Each row is a point. Each copy is the shape, with its points in the same order, stretched, turned, moved and blurred by noise. Is it also mirrored, or only turned?
In the rows, 128 means zero.

Shape:
[[ 58 178 112]
 [151 143 134]
 [178 118 135]
 [164  69 140]
 [125 122 201]
 [125 100 121]
 [128 120 120]
 [137 111 129]]
Copy 1:
[[180 172 149]
 [135 124  93]
 [110  98  84]
 [ 75  60 135]
 [184  73 145]
 [108 105 147]
 [117 118 133]
 [115 102 126]]
Copy 1 is: only turned
Copy 2 (8 x 3):
[[115  85  62]
 [ 97 145 125]
 [108 166 164]
 [123 145 195]
 [ 74  77 165]
 [132 127 144]
 [127 138 133]
 [118 125 144]]
Copy 2 is: only turned

Shape (7 x 4):
[[104 162 112 145]
 [129  70 148 150]
 [136 171 106 125]
 [130 179 122 156]
 [129 164 171 104]
 [ 92 130  93 139]
 [118  75 113 145]]
Copy 1:
[[103 165 136  95]
 [117  78  95 185]
 [129 158 149  73]
 [ 95 144 149  73]
 [140 123 197 120]
 [113 173 100 124]
 [125 111  79 172]]
Copy 1 is: mirrored
Copy 2, 7 rows:
[[123 152  93 147]
 [175 116 118  84]
 [103 147 127 153]
 [124 140 110 168]
 [ 95  89 119 157]
 [131 169  91 112]
 [168 148 115  76]]
Copy 2 is: only turned
Copy 3, 7 rows:
[[116 173 161 112]
 [171 101  58 137]
 [134 134 197 106]
 [ 97 144 166 101]
 [ 85  90 179 168]
 [159 191 143 108]
 [197 140  81 115]]
Copy 3 is: mirrored
Copy 4, 7 rows:
[[169 124  94 141]
 [152  84 166 133]
 [142 140  87 126]
 [139 127  83 157]
 [140 170 121 138]
 [187 110 106 123]
 [166  82 148 116]]
Copy 4 is: mirrored

Shape (11 x 6):
[[118 113  93 109  96 146]
 [113 149 147  83  78 112]
 [149 132 156 166 120 150]
 [104 168 166 163 104 113]
 [ 71 118  78 158 156 140]
 [133 153 111  92 137 143]
 [102 141 153 138 136 162]
 [155 146 122 108 104 148]
 [ 78 112  82  91 153  91]
 [139 158 139 136  91 169]
 [ 70 157  99 157 127 141]]
Copy 1, 11 rows:
[[162 186  96 145 123  98]
 [126 153  99 129  43  95]
 [132  95 107 174 106 152]
 [ 82 100  77 147  91 128]
 [105 177  90 103 206 129]
 [107 187 127 137  96 142]
 [113 141  94 118 112 164]
 [130 164 112 175  77 132]
 [107 180 134  65 173  81]
 [132 151  78 183  66 148]
 [ 89 172  62 124 161 133]]
Copy 1 is: only turned
Copy 2 (11 x 6):
[[ 94 123  73 125 131 116]
 [125  80 102 115  86  71]
 [142 162 138  68 141 104]
 [114 128 182 111 103  63]
 [ 64 141 148 173 138 170]
 [148 137  90 151  93 125]
 [117 160 149 102  90 134]
 [150 149  78 108 115  96]
 [ 98  81 118 184 102 155]
 [127 160  98  91 115  77]
 [ 67 143 149 162 109 116]]
Copy 2 is: mirrored
Copy 3:
[[ 93 133 134  83 152 137]
 [136 117 198 116 167 120]
 [110 151 134 151  84 100]
 [106 152 183 198 136 120]
 [ 74 156  83 154 172 181]
 [164 157 124 105 150 147]
 [113 160 142 146 103 168]
 [144 152 149  99 130 106]
 [128 102  96 132 224 178]
 [113 171 168 112 105 120]
 [ 86 167 134 164 169 176]]
Copy 3 is: only turned
Copy 4 (11 x 6):
[[114 143  70 120 161 103]
 [126 150 100  87 122  69]
 [134 167 100 121  94 159]
 [105 132  99 116  74 113]
 [107  76 104 147 140 136]
 [109 148 148 115 141 119]
 [139 119 109  90 114 149]
 [117 176 105 109 148 115]
 [135  84 138 147 152  73]
 [100 166  78  85 129 138]
 [ 78  95  94 125 133 125]]
Copy 4 is: only turned

Shape, 13 rows:
[[ 79  87  81 170 111  63 135 180  94]
 [182 198 146 123 123 117 133 131 137]
 [138 150  68 116 131 170 108 164 142]
 [154 112 143 136 144 149  81 156 138]
 [ 75 203  90 142  62 164 125 131 160]
 [198 103 125  99 170 103 113 140 135]
 [102  82 112 121 111 118 148 116 181]
 [161  98 127 131 113 136  81 129 143]
 [114  98 136 121  81 151 138 156 137]
 [120 111 114 118 160 120 173  94 134]
 [122 110  71 117 127 126 136 113 110]
 [109 114 133  76 165 126  76 176 159]
 [103 149 105  76 122 146 130 107 142]]
Copy 1 (13 x 9):
[[209 136  56 152 158 144 123 173 107]
 [ 70 151 162 142 128  98 101 153 108]
 [153 179 145 121 117 114 124 153 166]
 [158 126 153 119  92  92 104 114 124]
 [114 220  82  93 126 152 110 125 124]
 [128  90 179 165 117  76 159 157 139]
 [136 103  80 122 139 131 167 109 164]
 [147 123 127 143  85  78 134 105 118]
 [139 136  82 148  96 136 102 132 158]
 [110 109 146 157 169 143 156 114 150]
 [154 149 124 168 125 139 161 123 155]
 [158  89 157  91  79 114 145 158 135]
 [108 145 136 138 105 156 169 122 148]]
Copy 1 is: only turned
Copy 2, 13 rows:
[[146  36  96 206 164  94 128  92 135]
 [133 181 155 116  50 113 106 132 127]
 [120 126 153 133 128 131 160 161 218]
 [ 83 154 197 145 141 139 133 113 126]
 [187 152 109  79 150  51  73 173 230]
 [ 83 115 165 158  89 159 196  99  88]
 [143 108  89 111 179 103 156  82 144]
 [112 120 193 119 149 117 149  98 126]
 [106 108 126  84 145 127 106  86 179]
 [146 109  88 153 135 165 149 121 113]
 [151  61 120 142 144 144 158 141 154]
 [ 36 128 130 132 156 104 155 135 120]
 [125 110  94  83 139 118 123 166 153]]
Copy 2 is: only turned

Shape (16 x 11):
[[126 139  84 108 112 128 155 175  77 138 159]
 [151 130 130 215 142 139  77 103 157 130 107]
 [132 131 110 110 197 134 159 204  69 126 113]
 [105 147 132 122 181 142 138  92 107  86 177]
 [175 159  88 112 145 149 178  98 107 129 122]
 [119 146 125 128 170 105 159 161 160  83 137]
 [148 153 157 111 106 178 133 157 113 140 166]
 [ 60 146  91 152  74 105 137 135 121 156 106]
 [ 91 137  88  92 147 150 169 170 124 102 140]
 [143 204 127 112  92 105 166 134 141 139 145]
 [156  94 124 125 128 109  95 165  60  79 167]
 [145 127  87 131 105 120 124 132 119 168 170]
 [134  84 121 128 109 150  65  95 141 126 133]
 [ 96 124 114  82 139  74 102 140 141 129 171]
 [ 99  78 136 141 123  91 150 145  93 166 162]
 [130  68 122  84 141 109  61 148 141 111 140]]
Copy 1, 16 rows:
[[123 135 158  80 131 139 153 182 103 164 111]
 [144 124 112 238  84 184 117 103  85  87 174]
 [ 97 112 154  99 192 149 128 222 107 158 120]
 [109  89 101 138 140 111 192 132 144 176 208]
 [ 76 141  93 156  79  94 126 155 127 162 115]
 [121 100  82 109 138 167 132 157 188 156 135]
 [133 192 194 141 154 113 166 140 130 139 139]
 [100  96 141  67 107 185  88  89  91 130 143]
 [121 143 104  47 158 149 125 174 149 196 151]
 [ 83 121 149 133  76 125 126 118 169 142  97]
 [179  89 153 121 154 116 180 227 109 123 147]
 [146 146 144 140  96 134 149 125  89 160  97]
 [177 139 132 161 127 103 110 122  86 137 163]
 [154  66 138  93 145 112 131 136 139 193 117]
 [114  93 144  84 181 158 168  98  81 119  92]
 [201  98 142 121 172  98 102 180 118 168 128]]
Copy 1 is: only turned
Copy 2:
[[142 155 137 112 108 122 146 157  79 120  61]
 [148 103 123 158 186 130  92  76 143 109 129]
 [138 134 145  92 154 111 140 185 129  59  75]
 [136 111 137 108 119 158 127 120  62  84 164]
 [ 63 123 122 107 141 139 164 100  70 114 102]
 [166 147  97 111 133 108 153 119 112  74 156]
 [140 137 150 117 138  97 122 131  48 132 114]
 [157 104 107 147  87 133 180 133  96 158  69]
 [154 142  89 123 106 125 164 172  55  99 125]
 [107 151 143 120 100  99 178 100  66 139 100]
 [157 152 147  84 124 112  57 144 154  70 101]
 [138 166 143 130 132 150 136 128  99 154  85]
 [127 111 122 146 141 148  79 123 116 162 147]
 [145 158 158 127  92 134 141 153 122 131 149]
 [170 126 142  78 111 157 163 147 118 147  83]
 [140 143 134 121 137 135  76 159 158 124 165]]
Copy 2 is: mirrored

Shape:
[[102 119   7 142 122 181  96  92 113 170 125 150]
 [104 112 158 116 135  93 131 140 107 106 149 145]
 [164 154 140 147  91  90 147 147 107 122 149 129]
 [156 112 155 167 137 115 119 140 125 147 161 156]
 [158 108 134 159 144 165 139 150 114 108 109 144]
 [155 176  89 166 114 115 115 152 102 106 121  83]
 [136 108 145 156 146  95 147 131 137 142 111  72]
 [164 141 137 140 141 176 142 152 138 159 132 126]
 [102 109 104 137 145 105 137 138 146 100 166 135]
 [173 108 119 116 149  91 148 140 111 124 125 153]
 [138 105 128 128  68 129 115 138 105 139 175  95]
 [148 112 150 130 136  91  86 119 172 105 131 136]
 [158 194 158 144 151 143  66 125 151 108 120 111]
 [144 116 160 129 126 138 143  95 122 105 157 140]
 [129 149 152 122 109 103 144 127 140 107 109 160]]
Copy 1 (15 x 12):
[[ 87  38 163 155 104 176 127  43 117 109  98  39]
 [142 119 134  94 142  86 141 136 105 124 128 151]
 [167 177 122 133 153  91 108 125  90 157 145 108]
 [141 136 181 117 145 103 117 112  92 147 162 129]
 [160 135 169 123  88 139 126 123 143 136 148 121]
 [157 136 109 158 138 125  86 142 131 183 129  91]
 [146 141 137 124 127 136 113 139  82 173 128 187]
 [127 155 160 126 111 151 150 122 113 171 166  96]
 [129  92 136 140 108  72 142 112  93 136 125 131]
 [162 157 158 123 147 111 143  84 121 131 112 140]
 [122 126 119  69 122  99  90  99  80 173 135 106]
 [ 89 133 152 137 137  82 109 118 126 133 154 154]
 [ 91 145 121 161 155 132 108 158 161 161 189 104]
 [137 139 108 110 114 108 131  91 106 125 178 132]
 [137 172 119 142 136 108 135 139 103 105 147 122]]
Copy 1 is: mirrored
Copy 2 (15 x 12):
[[150 150 177 140  57  15 122 138 181 150  91 101]
 [114  98 106 126 157 149 149 112  99 134 167 130]
 [122 168 110 172 116 156 140  89  97 159 141 107]
 [ 97 139 170 160 123 154 134  71 105 136 135 123]
 [ 63 157 138 154  78 151 130 133 141 131 138 168]
 [135 141  99 169  73 148 137  85 160 137 130 105]
 [115  84 119 162 104 169 164  92 117 122 101 160]
 [113 164 163 187  72 169 111 155 109 114 120 140]
 [131  84 140 121 131 139 147 119 150 165 136 143]
 [100 128 110 127  76 160 115 105  80 145 115 151]
 [100 154 102 156 143 141 144 112 137 147 116  52]
 [132 128 133  89 168 183 122  75 135 112 104 158]
 [161 159 140 124 136 201 126 101 140  64 145 140]
 [105 164 126 106 142 158 182 144 108 147 151 144]
 [143 168 121 141 147 138 134 126 101 138 145 169]]
Copy 2 is: mirrored

Shape, 18 rows:
[[155  91 158  65 129 145 129 182 156 164 139 101]
 [110 134 168 111 183 147 100 102 162 123 122 147]
 [159 176 128 163 151  90 178 126 157 115 125 164]
 [ 95 144 150 164 180 137 108 104 122  98  84 118]
 [132 165 118 106 147 127 126  87  47 152 143 171]
 [ 98 140 149 142 141 139 101 100  62 122 124 156]
 [151 183  98 152 129 150 133 183 168 156 161 149]
 [187 127 150 126 132 166 101 101 108  80 158 118]
 [ 86 114 106 162 162  75  79 110 133 134  96 170]
 [101 133 134 116 104 120  63 135 130 142 101 163]
 [116 111 127 173 143 147 193  94 156 135 102 129]
 [139 134  98 135  92  86 113 108 138 131 136  89]
 [101 139 117  68 153 110 118 170 117 140 135 123]
 [ 94 162 135 144 144 100 123 106  83 169 130 151]
 [141  75 142 159 120 128  90 121 150 169 132 145]
 [ 95 137 103 120  94  86 131 151 135  93 154 103]
 [ 66 150 144 145 106  81 156 153 107 126 137 121]
 [165 145 136  82 117 135  72 152  85 125 141 133]]
Copy 1, 18 rows:
[[139 157  99 111  90 101 122 140 180 107 107 226]
 [ 91 138 136  83 132 136 105  81 179  82 143 140]
 [177  67 116  76 147 186 149 117 110 144 123  88]
 [114 110 125 125 171 113 110  89 155 111 148  64]
 [140 174 154  76 158 174  76 134 136 138 175 134]
 [111 133 171 110 149 118  90 135 130 137 162 103]
 [207  87  80  64 113 137 148 120  50  98 128 162]
 [157 148 161 115  33 116  82 101 169 103 150  70]
 [ 59 112  60 114 193 134 123 102  95 157 125  92]
 [ 82 160 122 119 162 114 149 136  96 126 107 143]
 [170  47 121 153 140 157  98 110 145 110 103 129]
 [136 132  70 171 112 158 174 116 105 143 148 120]
 [104 159  72  88 172 145 129 161 156 114 161 170]
 [125 126 133  97 184 150 132 122 101 155 171 156]
 [115 108 105 136  85  90 110  91  99 146  92 173]
 [113  89  76 152 129 160 180 180 115 130 170 110]
 [119  61 126 134 177 143 186 185 103 162 170 145]
 [132 205 131  90 103 110 117 143 136 127 145 127]]
Copy 1 is: only turned
Copy 2 (18 x 12):
[[128 132 111 112  51 122  86 173  84 157 132  80]
 [159 199  86 114 106 106 128 144 155 210 120 110]
 [110 145 124 173 153 137 119 139 126 109  86 177]
 [115 184  97 100 161  90 151 133 167 160 129 120]
 [110 128  88 130 109 191 144  76 153 165 167 197]
 [120 151  68 103 124 140 172  98 163 162 146 180]
 [122 132 102 173 130 160 119 111  73 117  86  83]
 [128 142  97  91 127 179 151 198 147 133 122 140]
 [123 181  48 156 108  94 143  82 197 128 101 140]
 [152 164  48 157  84 107 165 111 135 134 150 134]
 [ 90 116 166 151 126 115 154 143 160 153  71 127]
 [144 109 119 140 115 149 116 145 157  58 118 123]
 [140 124  66 117  96 107  64 101 110 172 168 105]
 [129 150  99 123 117 144 147  61 150 134 135 179]
 [112 169  92 143  60 133 178 138 166 117  61 119]
 [160  75  82 124 125 113  88 134 132  93 129 120]
 [141 100  97 107 124  96 115  90 120 103 122 165]
 [136 143  53 115  99 164 123 142 105 130 178 141]]
Copy 2 is: mirrored
Copy 3 (18 x 12):
[[151  76 175 115  96 171 155 145 132 140  97 171]
 [114 142 136 164 138 121 128  72 112 185 103 144]
 [100 167 178 183 171 124  85 125 120 114 142 122]
 [122 138 111 196 124  81 109  94 131 165 109  95]
 [104  97  98  86 130  93 112  80  69  84 160 134]
 [128  98  87 124 112  90 101  75 106 123 116  92]
 [128 148 143 118 130 154  76 157 150 133 104 175]
 [ 90 155 129 101  57 128 108 116  93 171  75 126]
 [124 119 121 211 166 112 122  81 170  85 102 101]
 [158  90  96 161 122 133 100  97 119  97  81 127]
 [133 159 143 161 142 170 138 123 147 146 160 107]
 [ 88 117 123 158 127 169 130 158 119  91 109 134]
 [133  74 139 128 155  91 139 123 109 109 106 147]
 [110  86 104 145 157 115 108  91 117  93 159 122]
 [134 112 138 153  96 207 133 105 186 120  99 134]
 [109 109 129 147 159 120 119 160 113 111  83 101]
 [130  74 125 162 176 110 104 134 123 106 124  81]
 [124  86 117 101  78 103 100 121  86 104  75 149]]
Copy 3 is: only turned
Copy 4:
[[111  91 130  72 136 116 154 157  98 100 165 239]
 [143 146 177  71  50  90  95 142  80 138 157 141]
 [162  75 160 161  75 131 141 107 133 172  98  84]
 [148 159 153 100  89  74  82 116 152 139 121 102]
 [129 159 176 152 132 116 186 100  79 122 145  79]
 [ 94 170 161 113 124  81 127  91 108 140 129  86]
 [138 116  81 105  78 166 182 105 102 167 134 122]
 [114 184 164 155  92 134 116  79 136 124 133 167]
 [141 136 106 132 105  26  96 171  84 182 118  72]
 [113 137  97  81 143  66 129 126  57 158  99 124]
 [133 117 172 148 107 147 118 175 167 197 121 119]
 [150 121  84 168 175 120 107 103 146 166 125 137]
 [126 106 115  92 121 104 138 131  85  63 148 134]
 [128 120 142 112 138  83 150 100 101 163 153  76]
 [103 137 114 113 128  64 132 173  97 221 154 172]
 [100 101  89 144 139 136  81  85 141 111 115 101]
 [ 86  68 122  98 152 109 101  72 147 137 128  79]
 [118 153 115 116 143  95 163  78  79  90 124 166]]
Copy 4 is: mirrored

Shape (15 x 12):
[[140  84 182  89 114 134 135 181 181 167 144  99]
 [128 123 163 104 111 150 175 148 180 129 162 100]
 [159 107 182 149 135 162 140 128 161 148 142  69]
 [152 156 149 145 175 141 124  86 167 120 107 139]
 [111 137 191 133 102  77 142 156 156 176 155  89]
 [190 128 141 161 142 127 135 125 168 146 136 145]
 [160 165 101 116 161 148 111 103 170 152 128 106]
 [151 138 108 170 173 120 129 109 209 128 115 103]
 [118 123 141 137 147  83  73 123 107  78 151 144]
 [ 80  94 123 111 152 114 116 140  84 123 113 159]
 [101 110 151 115 112 114  97 133 124 116 111 162]
 [127 146 179 153 114 136 125 194 156 139 143  99]
 [157 136 167 131  92  87 157 172 146 137 123  70]
 [ 93 109 145 111 119 109  78 122 114  96  97 148]
 [ 86  99 125 149  90 153  83  99 108 104 140 141]]
Copy 1:
[[204  94 132 106 186 103 139 171 145 151  89 160]
 [122  95 102 137 179 119  95 174 164 138  89 150]
 [106  90 138 121 182 111 121 181 142 171 157 177]
 [ 80 115 155 158 147  99 126 177  78 132 146 124]
 [139  91 141  60 221 146 119 164 148 109  88 175]
 [ 99  90 154 138 133 140 147 196  89 119 144 160]
 [ 82 108 137  86 117  88 117 169 116 141 154  89]
 [ 85  72 171 132 134  70 121 185 126  86 150 122]
 [145 170 176 156 111 135  98 119 126 103 155 187]
 [169 170 111 148 114 122 134  85 130  96 148 140]
 [174 130 142 161 130 126 119 102 102 118 110 173]
 [134 106 188 115 178 130 158 148 180 136 102 157]
 [110  86 131  73 173 106 151 164 156 122  87 207]
 [174 145 155 162 123 105 115  83 107 132 121 172]
 [150 123 146 180  97 144  82  80 130 150 162 171]]
Copy 1 is: only turned
Copy 2 (15 x 12):
[[146 133  49 174 116  57 142 104 103 136 153 121]
 [148 146  88 145  79  76 153 123  80 154 144 171]
 [105 146  96 188 123 113 184 117 103 141 155 143]
 [113 164 188 172 125 119 199 154 137 143 103 114]
 [100 102  58 154  91  99 135 167 136 201 140 137]
 [113 127 148 152  94 122 208 117 168 148 141  80]
 [115 114 178 202  94 137 160 113 123 126  92 105]
 [ 80 148 150 169  79 109 183 101 179 124  72 123]
 [ 73 163 160 100 108 118 113 191 137  88 148 103]
 [123 159 131  79 187  90  92 134 103 101 121 134]
 [134 144 124 117 148  92 131 182 132 102 143 130]
 [ 88  84  87 152  91  74 173 161  94 148 145 135]
 [113 117  53 127  80 121 159 164 101 151 104 112]
 [127 164 130 117 156 107 116 195 127  70 128 132]
 [121 143 147 126 144 135 129 174 139  63 192 184]]
Copy 2 is: only turned

Shape, 16 rows:
[[ 82 154  91 115 113 152  91 103 143 142 135 194]
 [ 73 130 127 141 151 158 180 141 151 112 116 120]
 [134 133 119 146  81 180 118 163 107 130 126 161]
 [121 149  81 162 115 107 108 148 150 128 178 168]
 [162 127 104 170 120 143 149  81 147 114 113  86]
 [141 102  93 103 127 155 114 136 178 154 128 148]
 [102 145 157 107 112 129 106 168 106 190 171 116]
 [175  48 110 125 127 101 109 131 138 108 163 150]
 [106 141 141 137 127 126 100 127 167 180 124  86]
 [135 120  82  95  97 137 130 107 116  93 117 143]
 [101 140 165 146  90 105  96 198 128 144 112 100]
 [127  78 177 127 119 124 180 128 173 128 143 125]
 [156 137 133 169 153 140 162 125 116 116  91 116]
 [105 230 203 107 125 157 161 173 107 131 130 131]
 [175 124 118 143  78 120 141 127 107 195 103 170]
 [113 106 147 163 143 145 109 138 145 100 126 105]]
Copy 1 (16 x 12):
[[191  48 130  79  82  91 101  85  78 151 134 169]
 [138 133  86  97 128 198 118 105 110 102 147 145]
 [140  90 176  85 126 182 111 113 125 133 123 105]
 [135 116 113  85 137 112 131 152  61 163 147 155]
 [ 74 134 145 151 134 121  90 141 171 141 194 105]
 [139  79 165 150 111 166 113 146 129 127 135 147]
 [126 160 118 108 116 135 145 101  82  77  32 110]
 [131 120 139 120 123 144  96 223 138 167 148 133]
 [123 166 117 160 128  88 134 108 102  87  96 111]
 [126  73 156  95  73 137 124 113 155 142 174 143]
 [142 195 116 109 155 114 184 113  81  73  85  82]
 [152 176 120 113 126 193  79 169 148 118 113 159]
 [ 97 125 121 113 170 154 139 120 166 108 146  93]
 [131 164 100  54 148 185 214  11 139  95  42 130]
 [121  84 189  90 132 109  87 116 141  82  97 134]
 [140 165 103 133 149 145 117 155 121 143 144  90]]
Copy 1 is: only turned
Copy 2:
[[106 151 111 155  76  77 172 115 122 162 121 162]
 [141 128 168 118 117 110 115 125 178 193 140 111]
 [112 111 120 116 114 113 131 153  92 119  96 114]
 [125 118 114 177  90 106 151  95 149 110 160 111]
 [145 140 156 143 153 189  99 125 127 151 120 138]
 [164  91 126 161 149 113 174 150 128 134 113 172]
 [102  80  93 126 125  78 113 146  85 161 204 136]
 [200  70 105 117 154 122 193 103 124  88 119 164]
 [114 124  89 170 152 112 116 143 128 194 165 152]
 [192 134 143 126 132 138 179 116  75 123 100 124]
 [139 107  58 146 175  83 121 148 114 151 145  78]
 [144  53 155 123 187 109 123  93 162 169 133 134]
 [111 143 151 110 181 157 132 145 134 136 125 108]
 [ 65 154 166 118 169  71  88 140  98 144 178  60]
 [ 50  67 116 128 172 155 189 155  47 142 105 125]
 [165 139 105 122 143 107 106 118 170 141 123 134]]
Copy 2 is: only turned

Shape:
[[170  77  87 152 169  87 128 157 107 115  89 122]
 [179  92 156  63  89 150 134 101 138 144 126 173]
 [ 96 150 131 160 128 136  94 141 135  94 156 134]
 [142  59 157  88  67 166 141  72 138 135 154 136]
 [116 141 182 126 146 103 143 141  98 141 136 127]
 [155  92  91 150 147 107 175 154 114  97  88 106]
 [119 181 107 141 118 124 137 159 101 125 160 109]
 [145 136 136 163 137 129 118 141 149 141 124  79]
 [152 102 128 104 107  76 169  58 135 146 124 166]
 [107 146 146 110  97 136 132 105 118 125  92 139]
 [152 110 139 145  40 126 119 103 111 134 125 158]
 [158 136 122 117 124 130 158  71 108 157 106 180]
 [161 109 106  56  93 100 115  72  96 142  95 142]
 [ 95 146 142 156 155 137 131 117  79 157 145 125]
 [ 75 144 107 166 121 125 118 186 134 155 134 120]]
Copy 1 (15 x 12):
[[ 91 190 167 130 124 176 109 134 116 182 112  96]
 [136 129 126 109 120 148 150  57 131  96  86 120]
 [165 137 143 129 139 125 132 171 185 138 125 190]
 [172  99 112 126  94 138 156  85  85  82  95 156]
 [125 126 127 124 113 164  88 128 166 114 127 114]
 [ 99 180 148 172  92 179 116 142 122 155 118  69]
 [144 160 147 143 110 102 138 154 199 135 165 127]
 [107 181 145 140 109 120 106 144 154 121 129 177]
 [114 101 168 154 125 128 130  64  86 132 119  89]
 [152 145 131 151 156 129 115 115 149 104 112 124]
 [153 144 198 132 148 124 150 121 120  89 114 134]
 [113 128 155 148 154 155 143  59 121 104 142 113]
 [155 161 161 117 145 109 122  42 103 136  96  91]
 [147 123 125 124 137 156 113 135 150 112 166 166]
 [115 149 145 116 161  83 141 214 164 152 156 167]]
Copy 1 is: only turned
Copy 2 (15 x 12):
[[ 98 110 151 162 175  75 104 169 148  84 138 181]
 [103 105 119 189 169 191 152  65 112 150  91 202]
 [133 118 137 118  60 118  74 114 115 124 119  99]
 [133 134 147 133 149 226 143  91  98 187 117 202]
 [ 75 141 136 126 108  93 136  96 106 146 120 129]
 [120 130 122 152 145 117 110 163 151  70 170 189]
 [128 128 128 116 117 113 111  99 116  89 152  80]
 [ 94 110 120  86  96 142  94 151 122 110 124 116]
 [106 166 124 193 157 128 181 128 105 161  69 184]
 [128 116 113 127  89 170 117 101  76 132 128 145]
 [127 145 161 135 130 201 128 101  74 103 117 179]
 [134 126 117 146 131 107 179 118 102 135  68 165]
 [123 100 145 208 169 151 164 110  80 144  91 174]
 [135 122 156  76  87  70 139 116 108 156 106  98]
 [142 132 121  89 126 100  60 116  89  94 139  85]]
Copy 2 is: mirrored
Copy 3 (15 x 12):
[[ 89 188 126 137  87 176 123 152 119  44 110  63]
 [ 97 141  77 164 112  82 127 145 163 200 145  73]
 [ 74 145 134 100 161 160 149  99 136 158 111 183]
 [131 110  66 181 164 109  72 134 138 217 152  91]
 [115  77  95 104 123 178 146 130 165 125  68 136]
 [107 152 159 174  93 165  90 139 159  62 138  85]
 [ 74  71 152 109 113 135 136 127 139 110 119 200]
 [128 134 117 169 128 153 149 176 108 131 101 172]
 [114 132  45 151  89 174  87 171 174 185 181  90]
 [166 123 133 126 119 133 139 136 169 179 123 128]
 [ 92 118 124 133 120 154 122 180 109 226 153 101]
 [113 120  87 110 121 112 125 202 178 161 177 105]
 [155 125  69 128  79 108 145 156 133 149 160  72]
 [119  74 103  73 175 157 129 159 141 104  99 171]
 [103 133 165  82 106 147  92 118 112 105  71 197]]
Copy 3 is: mirrored
Copy 4:
[[139 155 143 205 132  54 131 145 122 116 151 167]
 [187  54 173 126 140 105 161  51 163 132 124 168]
 [ 80 132 128 105 135 139 123 166 101 150 128  89]
 [119  79 147 137 171 128 150  28 168 131 123 150]
 [135 110 130 117 107 128  63 121 125  87 125 125]
 [136 138 126 225 135  88 138 144 120  82 124 140]
 [121 145  83 119 116 129 130 155 103  91 116 107]
 [117 191 138 146 132 125 126 111  82 159 105 124]
 [178 104 159 152 143 156 138  96 188  78 192 153]
 [137 107 124 132 119 156 118 139 190 121 104 129]
 [ 81 117 132 122 133 160 162 116 157 124 130 186]
 [168 108 149 135  83 129 161 102 184 107 164 136]
 [197 112 139 136 151  91 147 107 238 101 146 173]
 [101 142  97 113  85 132  92 123 134 121 151  98]
 [120 133  78 147 110 150 113 144  88 168 137 112]]
Copy 4 is: only turned
